Each row is a point. Each copy is the shape, with its points in the same order, turned, moved and blurred by noise. Say if it was mirrored as well.

Shape (7 x 3):
[[ 13 -14   1]
 [ 11  14   7]
 [  1   5  19]
 [  6  -3 -19]
 [-60 -11 -13]
 [ 20   1   4]
 [  9  -9 -18]]
Copy 1:
[[  7   8   7]
 [  5   4 -24]
 [  7  -9 -15]
 [-16  14   1]
 [-42 -50  12]
 [  7  19  -9]
 [-12  17   8]]
Copy 1 is: mirrored
Copy 2:
[[  1 -11  -2]
 [ -9   5 -25]
 [-22   0 -12]
 [ 17   6  -5]
 [-12  44  42]
 [ -3  -9 -18]
 [ 18   0  -1]]
Copy 2 is: mirrored

Shape (11 x 6):
[[ -2  15  -7   1  -3  10]
 [ -6 -24   7 -12  20  -5]
 [ 12  21  -8   8  -7   9]
 [ -6 -26 -20   0  24   4]
 [ 18  19   5  -9  10  11]
 [ 16  21  -4  12   4   7]
 [ 30  -1 -11 -47  22  42]
 [  5  -9  21  17 -30   3]
 [  0 -34  16   1  -2 -28]
 [-12  -6  21   8 -14  13]
 [ 19  -2  31  10 -10  31]]
Copy 1, 11 rows:
[[ 21   1 -11  17   9   4]
 [  6 -23   5 -14 -17  19]
 [ 19  17 -11  15  13   2]
 [ -3 -21 -29 -15 -15  15]
 [ 28  12  -4  -3  15  17]
 [  9  19  -9   7  17   3]
 [ 60  11 -26 -23 -10  41]
 [-10  19   7  31 -14  17]
 [-15  -7  20  -2 -34  10]
 [  1  -6   6  30  -6  26]
 [  4  24   5  17   6  46]]
Copy 1 is: mirrored
Copy 2, 11 rows:
[[ -4  18   2   2   4  -1]
 [ -9 -28 -12 -16  12   3]
 [  4  25  -1   0  -8  -6]
 [  9 -20 -25   0  25   8]
 [-13  16 -15 -12 -11 -11]
 [  4  19  -9   4 -14 -10]
 [-25  28 -53 -40  16   4]
 [  9   2  27 -18 -21  21]
 [ 11 -40  13 -25  -1   1]
 [-11  -2  18  -8  -7  24]
 [-11  14  -3 -20 -33  28]]
Copy 2 is: mirrored
Copy 3 (11 x 6):
[[  3   1   0 -18  -3  -4]
 [ -4 -24  15   4  32   3]
 [  2  13  -7 -10 -10  -9]
 [ -4 -27 -16 -10  32   5]
 [ -1  22   8  -7  11   2]
 [ 10  18  -8  -4  -2  -6]
 [-39  29   7 -25  35  31]
 [ -4 -16  10  22 -27  -1]
 [ -6 -35  15  31  17 -18]
 [  5 -20  17   5 -16   9]
 [ -2  10  10  20 -15  28]]
Copy 3 is: mirrored

Shape, 13 rows:
[[ -8 -46 -23  11 -14  12  19   7]
 [-15  16  12   3   3  24 -44  40]
 [ 31 -29 -14 -10  -6 -21  27 -46]
 [-36  19  11 -27  -5  26 -18   5]
 [  1 -40 -18   3  -6 -10  -2  -3]
 [ 17  13 -34 -34 -21 -26  13 -11]
 [  6  15  15 -42   5  26 -20  35]
 [ -8 -31  -6  23  -2 -15  -7  -3]
 [ 10  -7   1  10   4  16  25  -1]
 [-20   4  -2 -24  37  13 -13  25]
 [  3  23 -20 -23  14  37 -29   6]
 [  4   0 -25   1  -2 -12  30  -9]
 [ -6   9  -2 -29  17  36 -31  17]]
Copy 1, 13 rows:
[[-26 -45 -17  13   4  14 -31  -1]
 [ 13   4  32  42 -17  25 -30  53]
 [  0 -22  -7 -19   0  -8   3 -52]
 [ -2   7  16  -6 -20  35  -7  51]
 [-13 -21 -18  21  -7   6 -20 -13]
 [ 10 -13  -6 -25 -21 -39  -6   4]
 [ 29 -16  27  20 -12  14  12  52]
 [-22  -5  -4  27   0  10 -32 -15]
 [ -1 -31  20  -3  17  13 -23  -2]
 [ 20   5   0  18  16  23  -6  46]
 [ 48  -8   9   1 -17  24 -24  38]
 [ -7 -16  -3 -18  13 -14 -26  -5]
 [ 36  -9  10  17 -13  33  -8  46]]
Copy 1 is: mirrored
Copy 2 (13 x 8):
[[ -5 -25 -13   5  -8  18  46 -19]
 [-13   1  29  11  51   3 -10  30]
 [ 20 -24 -37 -29 -42  -6  -1 -29]
 [-28  31  38 -21  21  10  -5   4]
 [-10 -22 -24  -1 -13  13  18  -1]
 [ 19  36 -35 -16 -27  10  -6  -4]
 [ 11  20  24 -27  30  21  -1  37]
 [-15 -29 -16   9  -2  -8  14  -5]
 [ 19 -18   5 -16   7  -8  19 -26]
 [-15   9   2 -37  45  -4  13  24]
 [  3  18   2 -22  44  26 -17   2]
 [ 13  10 -29 -14  -6  -8  20 -27]
 [ -4   4  11 -24  46  28  -5  15]]
Copy 2 is: only turned
Copy 3 (13 x 8):
[[-13  -9 -35   4 -27 -35  24 -32]
 [  2  20   0  33 -32  13 -20  30]
 [ 17 -18  -4 -37  18 -40  24 -38]
 [-32  21  16  -9 -27  -3 -18  15]
 [  2  -4 -18   4  -5 -43  16 -15]
 [ 24  18   1 -54 -15 -32  27   0]
 [ -3  -3  -7 -13 -24  15 -10  46]
 [  8   3 -11  24  -7 -43  19 -22]
 [ -2 -13  -1  -3  -4   8  22 -28]
 [-26  21 -13   5   1   8  10  31]
 [  1  34 -18 -17  -7  19 -27  12]
 [  8  12  -1 -21  -9 -17  38 -30]
 [-11  16 -15  -9 -11  13 -24  28]]
Copy 3 is: only turned
Copy 4 (13 x 8):
[[-26 -25 -22  11 -11  40 -15  -4]
 [  5  48 -15   7  17  -5 -41  27]
 [-16 -49  19 -20 -22  10  12 -28]
 [-24  49 -10 -22  24   6 -11   0]
 [-25 -31  -3  -1  -9  17 -23   3]
 [ -5 -22 -16 -60 -18  -3   7  -4]
 [ 16  44  10 -30   9  20 -22  22]
 [-27 -26  -9  18  -1   0 -19   5]
 [  5  -6  -8   8  -1  25   9 -10]
 [  1  16  -2 -17  46  18 -21  22]
 [ 20  28 -10 -28  23   5 -37 -15]
 [ -5 -28 -23 -17  -1  11  15 -10]
 [  8  35   3 -23  27  16 -37   0]]
Copy 4 is: only turned

Shape (17 x 11):
[[ 17  -1 -33  -3 -21   5   8  17  20   6  17]
 [ -3  31 -13  -9   6 -14  10  18  -6  14 -32]
 [  2  -1 -11  23 -24  13  10  -4   8  19  18]
 [ 19 -49   3  14  12  21 -12   2   1  -4   3]
 [ 39   0 -12  32   4  27 -29  -8  20   7  10]
 [-10  -8  17   2  28 -25  -1   4 -47  -9 -22]
 [  4 -10 -16  -4 -30  30  -9   4   6  24  10]
 [  4  12  -2   6  12 -39  -2  13 -41 -12 -15]
 [ 36  -7  16   4  -3  23  15  -8 -10   1  19]
 [ 28 -10 -17  21   9  -8 -26 -21  32  25   3]
 [ 34 -24  11  18   6   5   1  -6   7  12  11]
 [  7  15 -35   5  14 -12   5  12   2  35  -8]
 [  1 -23  -3  11   3  10  13 -16  -5 -18 -10]
 [-15   1   7 -13  24  -4   3  -3 -22 -14  11]
 [-25  22 -18   9  13 -11  18  35 -15   9  -8]
 [  0  12   4   5 -11   1   1  19  23  11   1]
 [ 25 -12  23  11   5  -4  -4  -4 -12   1  14]]
Copy 1 (17 x 11):
[[-10  10 -43   5 -11   6  21  16  -4 -13   1]
 [-15  35  16  -5 -15  31   3 -15  -6   3  -1]
 [ 14  -5 -15  -3   6  -2  29  14  -6 -20  -6]
 [ -5 -39 -17 -20  -4 -18 -11  22   0  14  15]
 [ -3 -18 -25 -22   4 -13  25  23  32  17 -25]
 [-14 -14  41   8   0   1 -35 -24 -16  12   4]
 [ 15   2 -35 -20   8   7   3  21   2 -23  -2]
 [-16   3  24  28  -8  11 -20 -31 -10  15 -11]
 [  3  -4 -20  -8  31 -29  11   4  -7  17  11]
 [-11 -24 -23 -32 -26  -9  27  -5  18   1 -27]
 [  2 -21 -17 -19  -2 -25  13   3 -10  19  -3]
 [-27  11  -4 -15 -14  28  19  -3 -17  -6 -23]
 [ -6 -27   3  -2   4  -4   3  -2   7  -2  31]
 [-29   3  18   1  11 -19 -20  -8  -3 -13  10]
 [-25  23  29  15 -11  25   4  12 -22 -12  -6]
 [  6  24  -4  -9 -19  -4  12  14   0  -6  -3]
 [  3 -12  -3  -5   4 -33  -3  -5  -8  16  -5]]
Copy 1 is: mirrored
Copy 2, 17 rows:
[[  0 -25  -6 -19  25  -4  -1  18 -12  29   7]
 [  7  24 -32 -18  -3   7  17  -9  19   8  12]
 [ -2 -32   0  -7  19   5 -11 -17 -20   9  20]
 [ -7 -26  -8   3  16  21 -26   8 -18 -16 -43]
 [ 15 -27   7 -10  48 -10 -32  -9   3 -17 -13]
 [ 15  18 -25   6 -31  19  22 -15 -11 -27 -30]
 [-14  -7   2   0  23   3 -33   0 -23  19  15]
 [ 28  18 -21  -5 -18  -1  35 -16  -7  -4 -24]
 [ 10 -16  25  -3  22  36  -2   6 -16 -12  -1]
 [ 20 -39  -3   1  17 -16 -35  -8  25  -1 -10]
 [ 10 -32  10   5  19  24 -13  -5   0  -6 -22]
 [ 27  -5 -40  -9   9   3  -6  -3  12  13  16]
 [ -9 -19  -4 -26 -10  18  -7  -2 -17 -18 -16]
 [  0   2 -12   6 -16   7  18  16 -18 -30  -2]
 [  6   4 -52 -11   3   3  29  -9 -12  -2  14]
 [-17 -13 -11  -2  24  -1  10  -6   9   8   9]
 [ 12 -16  16  13   9  18   6  -6  -8 -15 -21]]
Copy 2 is: mirrored
Copy 3 (17 x 11):
[[ 27 -30 -29 -12 -12  20   0 -12  -6 -17 -24]
 [ 25  -1  -5 -11  10 -11  -9  27  17  13  -3]
 [ 13 -19 -25   3 -20  37  -8  -7 -14  -5   4]
 [-12   3   2   9  -2  43  28 -38 -13   4  -8]
 [ 19  -6  11  15  -8  60 -17 -36   3  -9 -15]
 [-11  10  14  33  20 -17  25  11   8  26  10]
 [ 24  -6 -24  -7 -10  50   4   1 -26   0 -12]
 [  6  -8  10  39   8 -22  14  15  17  12  -5]
 [ 19   4   8  10 -19  17  11 -26 -29 -22  14]
 [  0 -36  17  -2   7  46 -25 -27  -4   7 -10]
 [  1 -16  12   4  -6  33  12 -32 -14  -8  15]
 [ 30 -25 -18  -6  20   5 -15  -5   9  13  -2]
 [-14   7  -3   6 -24   9  13 -26 -10  15  -6]
 [-13  17 -11  22  17 -11   5   7 -16  -4  -9]
 [  9  -1 -39   5  21 -12  -1  17  27   7   5]
 [  4 -14 -13 -15  -8  29  -4  13   4 -19   0]
 [ -4  -9  17  24   0  21  14 -14 -17 -14  10]]
Copy 3 is: only turned
